Every row gives one point. Any point is a mix of the corners, with weights that add up to 1. It lies inside the corners' shape when no weight is negative. Is each point inside? If not, which corners have a negative weight?
In the rows, 128 means zero.

Corners:
(1): [144  76]
(2): [187 210]
(3): [120 112]
Points:
[175 190] => inside
[145  82] => inside
[138  93] => inside
[127 109] => inside
[135  74] => outside (2)
[138 147] => outside (1)
[190 207] => outside (3)
[124 115] => inside

Corners:
(1): [141  80  57 121 120 124 101  89]
(2): [108 121 184 122  76 108 118 120]
(3): [179 176 182 181  75 157 104 147]
(4): [ 81 158 179 129  59 118 187  71]
(5): [ 80 136  96 125 190 116 126 119]
(6): [216 121 170 206 155  98  94 176]
(7): [168 249  89 114 131 100  97 128]
(8): [ 78  94 144 122 116 151 126  15]
(9): [176 172 168 104 157 198 150  81]
Points:
[123 155 145 109 116 154 138  73] => outside (6)
[126 120 121 126 116 123 115 102] => inside
[167 161 141 153 132 132 114 123] => outside (2)
[155 141 124 145 137 126 116 114] => outside (2)
[134 136 133 120 140 152 129  84] => inside

Corners:
(1): [126 173 111 108 167 110 120 113 131 126 117 122 150 153 128 168 125 128]
(2): [158 162 112 119 118 122 118 130 147 170 142 145 155 134 172 110 112  54]
(3): [137 108 134  88 171 129 121 106 165 143 130 149 146 107 121  92 151 129]
(4): [ 99 143 153 141 113 204 161 176 112 118 113  65 119 111 149 116 113 131]
(5): [106 108 124 164 109 108 118 162 117 172 108 119 126 112 155 132 127 152]
(6): [131 130 121 145 104 134 150 125 116 130 133  89 151 131 126  98 144 133]
(7): [175 118 136  99 109 150 105 112 206 120 104 125 146 134 155 138 111 141]
(8): [146 135 158   7  92 147 188 108 156 128 134 137 124 118 134 171 157 127]
(9): [104 142 157 158 106 112 119 151 115 122  51  86 103 110 148 147 123 151]
(10): [148 165 140 131 132 120 128 156 119 152 124 139 155 108 129 102 109 155]
(11): [123 150 167 134 104 116  99 140 107 142 125 117  76 143 115  98 127 113]
(12): [133 118 114 144 107 152 166 125 189 126  92 130 140 141 115 114 146 134]
(13): [164 114 121 145 124 158 112 120 123 125  94 112  45 126 122  91 143 141]
(14): [129 117 180 159 158 123 128 133 149 178 146 133 142 108 156 140 195 150]
(15): [117 155 125 128 113 172 123 115 110 115 146 142 136 124 128 103 123 129]
(16): [116 123 112 133 114 115 168 139 107 123  84 147 145 171 153 107 118 111]
(17): [129 121 146 155 109 143 107 135 114 191  63  99  93 141 154  91 120 141]
(18): [173 122 146 146 101 123 109 113 115 162 144 136 126 111 117 200 122 108]
(19): [124 157 116 104 152 159 107 145 114 119 116 138 149 143 115 105 174 137]
Points:
[130 138 130 138 131 131 129 146 144 132 107 120 138 130 136 111 135 135] => outside (8, 15, 17, 18)
[138 130 135 120 123 144 123 125 139 146 126 135 125 130 137 128 136 120] => outside (6, 9, 10)
[132 135 134 147 128 138 123 136 133 142 115 123 130 128 135 114 135 131] => outside (8)
[132 132 131 136 119 135 131 133 124 134 107 114 118 129 135 119 133 133] => inside
[143 127 144 116 115 149 129 121 145 133 116 123 123 129 136 123 143 125] => outside (1, 5, 10)
[141 138 138 127 120 137 122 134 137 144 110 125 132 126 139 116 123 138] => inside

Corners:
(1): [132 116 121 131 135 129 121 127  80 137 113 101 113 123 159 134 144 129
 120 139]
(2): [128 135 131 120 119 129 122 138 112 135 119 143 122 128  90 149 133 126
 140 144]
(3): [147 161 113 138  89 120 122 144 139 141 117 141 128 135 138  60 126 129
 122 153]
(4): [136 131 146  94 134 117 124 125 116  86 132  88 154 104 151 147 143 113
 104 124]
(5): [117 167 123 127 127 121 114 159 147 136 137 125 110 143 133 129 135 102
 112 143]
(6): [134 141 122 119 156 144 126 128 128 124 104 121 144  88 131 140   7 145
 147  98]
(7): [141 132 117 125 151 151 129 127 131  94 145 141 129 127 136 133 104 135
 135 134]
(8): [106 116 148 106 141 147 177 125 138 139 119 107 121 136 135 137 137 120
 128 150]
(9): [137 162 116 133 119 142 149 123 131 103 133  67 118 101 142 139 141 135
 115 151]
(10): [139 138 119 141 135 118 120 189 126 126 120 138 131  90 121 118 137 136
 147 152]
(11): [134 150 185 153 147 128 159 135  96 119 125  69 129  95 135 133 134 105
 118 140]
(12): [113 147 154 116 128 138 146 124 118 146 178 122 108 131 143 117 147 136
 134 124]
(13): [136 170 132 109 154 110 153 129 137 115 146 127 136 130 148 134 144 120
 112 121]
(14): [150 130 144  98 150 141 133 168 141 136 118 103 104 135 112 141 136 121
 124 135]
(15): [136 133 128 122 124 149 113 132 146 148 113 125 134 147 149 147 143 144
  98 124]
(16): [143 136 139 115 116 102 119 130 133 115 152 142 116 136 150 133 122 134
 121 144]
(17): [127 122 139  99 131 141 133 115 131 134 117 121 107 101 133 142 146 125
 106 140]
(18): [137 127 160 145 124 137 149 130 113 120 115 121 103 134 150 131 118 122
 124  75]
(19): [130 127 124 126 138 115 120 118 144 145 121 118 119 145 101 139 151 106
 235 134]
(20): [145 110 117 113 121 102 132 121 135 143 183 137 139 135 143 138 139 108
  97 131]
(21): [119 124 120 119 135 103 117 129 148 136 131 124 126 141 116  91 138 140
 106 137]
Points:
[134 139 135 119 135 132 135 136 122 122 136 111 126 113 138 145 131 126
 114 141] => outside (3, 18, 19, 21)
[134 139 133 123 131 131 131 134 135 127 129 113 124 122 134 129 120 128
 130 131] => outside (1, 2, 13)
[133 135 128 121 134 125 129 134 131 126 125 118 126 125 132 131 130 122
 131 135] => outside (12)
[129 138 129 117 133 128 125 138 132 131 123 134 120 134 133 125 126 127
 137 130] => outside (9, 11, 20)
[134 140 134 118 136 129 133 132 130 126 132 119 127 128 138 134 135 126
 124 129] => inside
[119 131 121 107 137 119 132 125 149 159 124 126 127 166 117 119 132 116
 164 109] => outside (7, 9, 10, 11, 16, 17)
[133 134 131 123 130 125 130 134 120 128 130 121 121 123 133 129 131 125
 126 136] => outside (15)
[128 140 141 116 140 130 137 142 128 119 113 100 119 116 136 138 126 133
 100 133] => outside (3, 7, 12, 19, 20)

Corners:
(1): [153 121 145 116  79 122 161 116 119 129 247 148 136 154 184 126  99 142
 111 107]
(2): [112 104  87 138  87 150 171 100 109 188  96 168 145 156 105 151 142 102
 127 150]
(3): [108  84  74 170 121 138  92 104 121 124  99 117 141 165 138 136 156 104
 155 154]
(4): [112 165 149 156 247 151  86 145 139 123  97 148 126 166 157 109 116 134
 131 116]
(5): [103 149 103 141 186 134 113 146  96  99 115 113 118 134  74 161 143  77
 110 150]
(6): [112 116 162 119 128 132 126 202 136 119 172 106 123 161 111 109 113 129
 106 130]
(7): [175 113 122  81  86 121 138 138 130 124 142 158 145 156 119 145 129 140
  27 122]
(8): [110 155 126 154 160 103 133 124 143 110  99 151 184 150  88  91 150 148
 136 143]
(9): [125 119 116 167  94 114 136 170 114 111 118 138  99 137 138 112 151 147
 132  85]
(10): [115 122 113  79  67 142 117 129 107 118 111 102  90 123 143 104 132 122
 128 154]
(11): [178 141 154 143 195 136 174 169 123 151 122 132 186 137 161  91 121 152
 133 102]
(12): [113 135 112 166  89  59 146 113 114 143 156 110 143 114 148  87 105 138
 134 144]
(13): [109 155  86 119  83 131 103 109 121 137 108 111  96 134  32 109  81 138
 133 162]
(14): [114 116 130 156  95 137 114 110 124 103  96  95 103 176  88 249 131 133
 133 139]
(15): [204 101 127 112  57 131 199 117 174 134 131 152 145 131 131 112 125  26
 131 172]
(16): [108 150 102 150  93 139 150 148 128 113 136 166 173 111 160 127 131 132
 115 136]
(17): [130 148 118  34 116 110 145 212 123 191 137 221 132 125 108 137 140 133
 125 154]
(18): [142 190 155 102 178  77 116 161 173 121 160 119 196 199 156 152 139 170
 105  71]
(19): [104  84 121 188  70  83 122 141 122 103 118 125 129  73 156  96 134 116
 143  64]
(20): [121 128 134 173  63 114 115 128 102 131 180 101 107  84 123 138 163 122
 100 148]
(21): [127 113  94  52  82 115 139 108 202 147 178 126  89 109 151 105 126 156
 146 166]
Points:
[129 138 131 153 143 122 146 133 140 130 140 122 141 134 132 120 124 133
 135 122] => outside (3, 7, 10, 17)
[121 112 113 165 110 131 130 110 147 105 100  92 121 108 108  92 123  91
 156 167] => outside (1, 2, 7, 9, 17, 18)
[130 136 114 129 122 122 133 131 132 135 134 143 138 130 140 110 132 127
 123 131] => outside (6, 14)
[145 140 140 127 117 129 151 164 115 136 138 148 141 134 138 130 119 118
 105 117] => outside (3, 8, 21)

Corners:
(1): [171 117 109  58  77 103 176 125 118 133 130 132 122 134 185  78 149  67
 177  59]
(2): [226 124 147 178 111 155 213 110 237 167  73  85 104 130 104  59  98  56
 105 188]
(3): [109 137  80  91 171 119 109  74 152 107 142 125  58 169 105 161 132 151
 138 106]
(4): [120  86 144 232 129 219 200  68 191 207  92  79 102  68 119  73  37  50
  79 247]
(5): [163 109 168 160 110 147 122 122 175  97  62 118  70 121  78 204  63 112
  83 148]
(6): [ 61 153 116  97 131 110 164 170 101 152 136  77 154 117 141 165 187 112
 192  98]
(7): [124 103  91 169 146 131 150 147 141 101 127 102 218 122 130  92 153  96
 116  52]
(8): [ 97 175  58 103  80 116 142 125 199 122 157 106 110 193 164 130 118 167
 128 132]
(9): [117 188  98 135  90 113 114  67 164  84 150 201  89 113  92 174  56 130
 103 100]
(10): [135 176 104 112 108 188  63 125 107 180 153  62 152 116 134 112 147 122
 173  97]
(11): [174  93  89 144 130 193 185  84 197 164  83  91 188  39 139  93 132  99
 107 119]
(12): [ 90 132 130  83 123 132 113 141 116 202 127 133 163  99 140  24 151  92
  99  77]
(13): [142  96 147 163  85 174 160 138 205 136 165 179  51 116  56 190  31  91
 101 205]
(14): [129 140 126  82 109 172 148 121  97 131 141  91 165 165 113 134 203 123
 106 135]
(15): [144 131 123  45  93  55  47 114  85  71 175 182 150 107 130 180 149 178
 174  88]
(16): [121 132 150 112 143 152 168  58 136 191 164 103 197 125 155 116 107  81
 118 111]
(17): [108 150 140  84  79 115 167 106 134 108 150  80 106 188  98 152 136 201
 192  70]
(18): [121 150 147 110 157 181 126 150 138  86 138 215  85 145 116 182  91 145
 156 169]
(19): [123 119  77  99  98 110 175 124 106 146 158 229 105 182  67 177  37 149
 150 138]
(20): [194 150 107 151  98 126 193 176 131 190 120  78 112  95 169  85 155 104
  62  63]
(21): [180 162 124  88 136 168 167 150 160 108 106   7 142  86 157  84 134  95
  98 136]
Points:
[127 121 118 150 125 153 160 119 152 146 122 103 140 113 125 111 115  98
 120 132] => inside
[154 137 118 141 118 158 138 132 164 146 111  90 118  92 139 108 119  94
 111 133] => outside (14, 16, 17, 19)
[110 114 113 156 134 154 119 124 129 135 131 166 124 101  89 160 104 113
 108 127] => outside (1, 2, 8, 16, 17, 21)
[139 137 113 110 109 133 129 129 146 118 131 146 111 133 115 146 122 132
 138 111] => outside (4, 16, 21)
[127 134 112 111 115 137 143 122 138 131 137 120 128 127 129 133 121 120
 133 114] => outside (2)
[126 145 117 129 113 140 160 141 154 131 128 127  87 144 113 139 102 123
 136 126] => outside (11, 14, 15, 16)
[134 149 119 125 104 150 171 123 146 168 117 102 123 123 137 106 115 104
 123 127] => outside (3, 7, 13, 15)

Corners:
(1): [117 156 202 118 133 100  79 131 103 171 137 191 186 102 114 130  71 194
 176 125]
(2): [ 80 105 101  50  58 101 159 179 139 165  88 151 145  96  93  89 181 200
 146 142]
(3): [170 173 156  32 129  65  96 228 176  13 158 156 194 241  54 129 139 221
  96 144]
(4): [198 107 193 176 188 180 191 184 123 167 163 126 156 119  75  98  59 174
 136 175]
(5): [ 98 183 112  74 104 146  91 178 160 118 102 184 118 199 188 166 111 118
 142  37]
(6): [169  86 154 155 155  81 185  51 104 105  69 138 110 118 149  76  99 131
 129 145]
(7): [169 177 108  81 141  73 155  90  90 137  84 118 100 174  86  91  86 101
 139 148]
(8): [112 121 194 134 167 122 132  48 107  94  65  82 145 121  81 119 124 117
 152 108]
(9): [126 118 158 162 157  96 161 102 168 123 156 124 131 165  95  95 125 159
 142  78]
(10): [154 123  98 138 135 130 138 156 166 139 184 171 177  63 169 148 150 142
 110 131]
(11): [126 187 207 120 181 147  46 158 179 168 160 170  63 129 100  89  91 156
 165 145]
(12): [101 125  78 159 122 160 132 170 114 128 130 116 100 124 176 200  80 151
 141 146]
(13): [115 124  77  70  44 169  60  56 155 102 136 145  97 124 166 169 111 131
  96 107]
(14): [110 112 129 142 150 126  65 193 174  65  76 185  68 227  40 147  82 173
 156  50]
(15): [107 216  86  67  52 128  57 144 165 120  60 120  75  98 157 103 180 181
 148  82]
(16): [ 87 136 124 155  96 158  68  50 139  97  89  67  88  69 201 101 136  75
  72  80]
(17): [123 137  94 197 138 180 146 110 194 113  61  78 191 155 119 106  73  96
 150 136]
(18): [167 111 153 127  68 144 146 170 164 178 117 103 187  61 152 148  72 108
 117 141]
(19): [120 198 193 129  86 143 158 172 172 175 101 115 203 131 106 172 158 129
  86 141]
(20): [183 189 176 185  85 153 108 185 159  77 151 160  69 164 119 109 132 142
 139 139]
(21): [134  98 177 149 156  83  53   7  95 148  17 122 118 201 138 104 139 112
 150  44]
Points:
[118 136 132 138 100 139 119 107 135 136  91 114 121 123 116 122 118 138
 140 109] => outside (3, 5, 6, 10, 11)
[132 151 160 140 122 133 130 160 144 147 115 142 112 114 117 121 112 144
 138 119] => outside (3, 13, 17, 21)
[123 146 123 114 105 113 122  77 150  94  85 119 132 150 140 107 155 120
 113  95] => outside (1, 4, 11, 12, 14, 18)
[131 144 147 129 119 128 115 131 143 120 102 133 118 147 118 121 111 145
 136 117] => outside (10)
[111 115 159 137 117 127  80 117 137 159 123 148 112 100 120 115 126 171
 156  95] => outside (3, 5, 6, 7, 17, 19)
[134 145 144 121 121 123 115 136 147 108 111 137 130 147 128 123 118 143
 123 112] => inside
[131 144 156 127 125 124 117 151 144 128 117 141 132 128 123 129 127 157
 133 111] => outside (7, 13, 17)

Corners:
(1): [135 185 194 147 156 137  60 127  75  37 136 196 179  71 102 201  58  99
  97 115]
(2): [136  90  74  79  68  60 198 130 192 136 176  91  82 144 136 185 148 128
 139 146]
(3): [135 151  52 180 104  77 176  94 152 117 109 135  79 108 101  99  62 227
 173 176]
(4): [147 168 133  54  92 101 237 191 158 236  93 157 195 224 110  91 204  86
  96  96]
(5): [ 91 102  32 122  83 146 186 118 221 181  67 125 102 226 179  98  43 210
 184 195]
(6): [172 139 131 249 168 145 129 181 117  80  66  89  47 106 148 100  87 236
 198 209]
(7): [ 70  93 105 128  96 111 191  90 107  69 176  68  82 136 154  60 103 155
 153 133]
(8): [171 149  90 177 140  78 147 112 165 161 128 166 113 117 149 132 119 118
  95  77]
(9): [ 75 122 122 104  60  84 108 187 113 105 154 159  93  82 138 154  56 153
 161 106]
(10): [ 57 182  79  92 145 203 142 132 110  53 167 125 110  99 105  84  98 156
 165 156]
(11): [144 162 230 173 176 135 125 115  84 166 144 193  84 108 185  96 111  75
  78 187]
(12): [ 80 164 189 181  89  67 174 140  82 167 108 165 224 139  94 187 212  72
 103  30]
(13): [ 76 140  50  66  31 103 235 127 105 157 127  93  81 154 177 143 121 139
 169  70]
(14): [179 153 146 201  78 109 168  98 165 138  77 119 193 101  72 120 191 154
 176  73]
(15): [ 62 155  93 111  90  58 126  81 143 170 113 153 206 115 171 146 108 177
  96 132]
(16): [119 174  98 171 134 120  90 102 137  27 151 173  56  86 169 102  40 246
 170 154]
(17): [183  61 127  78 174  76 102  97 117  86 185 118 185 112 123 146 148 113
 191 160]
(18): [191 124 130 159 121  92 106 110 128 179 114 130 213 168  63 152 201 157
  98  83]
(19): [142 103 144  95 159  97  89 104 173 166  95  61 116 183 113 158  82 170
 175  99]
(20): [ 81 119 128  88 129  53  70 103 122 161  69 135  89 108 126  47 164 150
  97 140]
(21): [137 112 179  91 153 146 178 129 136 123 140 210 106  84 135  98  97 139
 123  77]
Points:
[104 145 112 117 115 126 165 139 122  98 145 150 106 122 148 115  88 158
 152 150] => outside (8, 14, 18, 19, 20)
[128 126 114 134 105  92 153 125 142 134 126 146 118 124 140 129 113 152
 135 127] => outside (10, 19)
[ 90 135 126 128 117 119 139 118 114 113 127 116 112 131 161  88 108 157
 165 159] => outside (1, 2, 3, 8, 18, 21)
[134 134 121 141 119 107 138 122 137 129 116 121 120 138 125 124 119 148
 149 131] => outside (15, 21)
[116 144 142 147 118  97 147 123 120 137 122 147 144 128 124 139 133 130
 129 104] => inside

Corners:
(1): [103 114 136 112 151 125 104 133 137 105  76 134 121 193 140  59 134 110
  72  73]
(2): [148 159 160  78  96 187 182 121 122  86  61 178 244  51 156 109 165 183
 113 108]
(3): [173  97 201 145  88 164 162 158 186 131 100 194 179  96 188 148 148 118
 131 103]
(4): [172 145 101 184 153 140 119 209  92 158  95 146  96 213 111  75 108 116
 101 105]
(5): [157  72 136  87  90 159 194 136 141 104  46 167 182 133 142 126 127 138
 137  97]
(6): [153 127  67 115 177 105  77 155 159  94  90 103  71 201 122  79 111 138
 118 143]
(7): [166 147 132 145  95  75  94  90 103 117 116  81 100 157 130  86 126 147
  83 113]
(8): [ 99 110 153 127 109 126 143  71 106 122 177 128 169 127  57 249 124 150
 134 112]
(9): [ 60  80 133 116 124 165 139 126 100 142 156  58 107  77 106 200 116 130
 190 202]
(10): [112  64 169 117 111 156 143 112 138 189 140 139 105 118  46 217 159 180
 214 166]
(11): [ 29 142 174  80  82 124 160  41 154 190 106 123 175  58 100 175 131 182
 219 118]
(12): [121 130 156 172 143  92 109 179 119 108 109  69 156 178 120  87 106 148
  58 123]
(13): [169 132 121 116 177 138  83 130  91  97 109 101 156 124 126  52  66 132
 133  87]
(14): [ 93  98 146 101 133 107 145 169 117 118 160  96  68 152 118 200 107 184
 189 134]
(15): [167 140 145 116  74 175 152 128 154 163 108 174 216 137 160 106 171 203
 171  80]
(16): [151 107 179 158 108 182 197  90 182 125 112 189 224  91 113 131 169 174
 169  71]
(17): [ 89 167 138 157 138 206  99 137 122 112 125  94 115 172 133  87  54 155
  64 141]
(18): [100 101 163  53 124 146 185 114 188 154 140  96 108 124 116 189 147 140
 138 144]
(19): [ 61 173 123 131  90 103  97 129  93 102 151 100 131 157 121  17  60 158
  87 163]
(20): [ 82 156 188 123  73 142 121  85 149 114 139 104 139 129  46 159 153 138
 193 145]
(21): [150 163 130 155 142  95  86 109  61 107 123 123 119 222 135  58  88 135
 107 148]
Points:
[125 123 128 120 121 133 107 117 127 133 120 107 112 150 107 120 111 135
 130 122] => outside (2, 12, 14, 16, 21)
[111 130 155 121 107 142 138 112 127 130 119 122 154 127 114 127 124 151
 129 126] => outside (6, 14)
[120 130 142 111 115 130 129 126 128 108 107 113 153 138 133 112 117 150
 118 122] => outside (4, 10, 16)
[124 127 145 119 119 149 132 116 128 126 117 130 138 139 115 126 122 151
 141 126] => outside (12)
[151 126 143 134 127 143 134 140 128 114 108 129 148 149 131 122 129 141
 116 112] => outside (10, 11, 19)

Corners:
(1): [168 145 124 149 135  78 134  98 126 131 133 160 149  92 152 157 138  58
  84 128]
(2): [144  88 150 148 101 102 121 105 117 104 170 112 115 174 158  70 113 149
 104 200]
(3): [161  75 167  69 114 100 112 112  77 125 129  53 119 185 105 116 146 125
 121 110]
(4): [104 173 153  86 120 126 115 153 138 108 118  52 128  96  95 140 115  81
 132  96]
(5): [169  53 173  38  74  99  92 124 105 182 107 117 107 116 132 129 183  83
 109  86]
(6): [125 171 188 114 118 120 128  92 100 117 157 148  94 234 104 130 120 118
 172 105]
(7): [136 129 160 145 152 107 118  73 100 138 129 128 104 125 103 110  95 144
 107 144]
(8): [155 188 148 137  86 151 216 111 143 138 133 163 101  90 117 153 160 131
 113  92]
(9): [181 158 157 130 135 133 135  85 117 131 158 105  89 138 110 132 133 163
 167 104]
(10): [134 168  58 110 108 104 140 106  81 118 137 169 111 113 108 132 107 169
 108 117]
(11): [106 118 160  83 158 116  79 123  98 118 162  55 141  83 116 126  99 119
 110 103]
(12): [154 130 115 136 178 109 135 133 163 145 126 169 116 146 115 167 181 162
 112 117]
(13): [109 122  86 165  81 108 125  96 133 117 140 170 128  63 101 118 102 144
 103  97]
(14): [ 89  94  74 136 114 149 146 117 166 122 133 133 119  78  83 154 111   7
 119 130]
(15): [122 104 115 139  95 123 125 143  80 155  94 152 151  82 135 156 162 147
 141 129]
(16): [142  80 167 119  92 103 177 128 191 166 135 143 108 134 111 175 187 109
 202 128]
(17): [110 157  97 124 137  91  90  82  87 122 147 100 238  96 129  75  82 156
  94 137]
(18): [ 54 149 178 141 112 132 120  79  95 103 149  46 109  98 113  79  82  90
 159 127]
(19): [113 142 140 134  94 125 141  96 134 234  88 130 155  96 145 154 123 135
 128 105]
(20): [161 159 148 133 102 111 219 157 131  91 145 149  72 149 120  75 110 136
 117 124]
(21): [ 81 122 117 136 123 104 121 110 173 145  92 158 240 103 181 140 114 152
 149 132]
Points:
[124 139 136 126 119 118 128 106 117 129 133 123 132 117 121 124 121 126
 125 118] => outside (16)
[130 138 130 123 118 113 129 107 112 132 132 126 134 117 123 124 121 131
 116 118] => outside (16)
[130 136 128 129 113 113 135 108 119 126 139 128 132 109 117 118 118 133
 119 115] => inside
[130 130 133 124 113 113 130 109 122 133 132 119 129 128 122 125 128 123
 135 122] => outside (7, 8, 11)
